Rows are points. The window is the flat piece filled in between its corners: a triangle in 3 columns, a solid with four corners in 4, and so on. A path goes straight from each point to the next, and from the last back to the first. List the points from which the path goes on through the window.

Window (4 x 4):
25; -5; -41; 8
-31; 35; 43; 27
13; -39; -85; -58
-3; -13; 47; 14
Path:
(1): -1; -21; -61; -3
(2): 12; 17; -37; -36
(3): 38; 33; -75; -75
(4): 9; -35; -51; 41
(5): -46; -1; -46; 16
(6): 38; 39; 47; -12
(7): 11; 2; 33; -3
(8): -23; -22; 45; 31
(9): -58; -30; -21; 11
(10): 6; -2; 18; -14
(11): 43; 0; -50; -37
(12): -16; -40; -58; 3
Through the window after points: 7, 11

Window:
0; 1; 43; 9; -73; -46; -45; 2
-24; 18; -19; 23; -4; 16; 18; 32
8; 33; 8; 18; -5; -34; -27; -47
-21; -17; 43; -4; -35; 4; -11; -36
71; -35; -80; -20; -71; 32; -17; -42
21; 26; 45; -8; 1; -26; 27; 7
-24; -46; -121; -100; 81; -20; 38; 47
11; -20; 35; 53; -11; -45; 8; -17
Path:
(1): -16; -8; 2; -9; -55; -39; 4; -62
(2): -47; 8; -1; 6; -18; -52; 38; -13
(3): 15; -4; 41; -6; 6; 10; -39; -1
(4): 15; -7; -7; 10; -1; 10; -9; -1
(5): -7; -8; -20; 6; -46; -62; 69; -47
(6): -17; -6; -2; -33; -27; -23; 56; 10
(7): 26; -25; -12; 5; 42; -1; -59; 23
(8): 61; -31; 17; -5; -28; 25; -58; 34
Through the window after points: none

Window, 9 rows:
-10; -11; 5; 19; 45; -31; 18; -9; -29
-22; 34; -30; -20; -9; -39; 35; -16; -29
-11; 22; 23; -40; -4; -10; -13; -34; -4
29; 1; 7; 38; -26; 21; 12; -1; -21
-21; 14; 19; 32; -20; -48; 10; 8; 4
-10; 40; 6; -12; 24; -14; 58; 8; -6
43; 27; -56; -3; 70; 8; -6; 38; 49
-28; 27; 8; -23; -27; 15; -11; 57; -35
121; -25; -32; -61; -25; 9; 27; 31; 46
Path:
(1): 29; 80; -4; -8; 5; -34; 16; 9; -29
(2): -43; -55; 29; 15; -27; -5; -6; -14; 26
(3): 1; -20; -56; -43; 10; 12; 34; -5; 40
(4): 21; 23; 1; -1; -14; -22; 7; 14; -26
(5): 7; 33; -8; -6; 6; -33; 27; -2; -21
(6): -57; -6; -27; -21; 2; 6; 44; -10; -5
(7): -26; -20; -13; -2; -9; -9; 25; -5; 34
(8): -3; 80; -7; 9; 34; -13; -12; 13; -63
(9): 52; 30; 7; -15; -5; -38; 20; 8; -19
(10): 7; -9; -11; -26; 9; 13; 11; 6; 19
(11): 12; -24; -29; -37; -9; 6; 41; 30; 17
(12): 82; 33; -3; -13; -16; -18; 0; -13; -3
Through the window after points: 1, 5, 9, 11
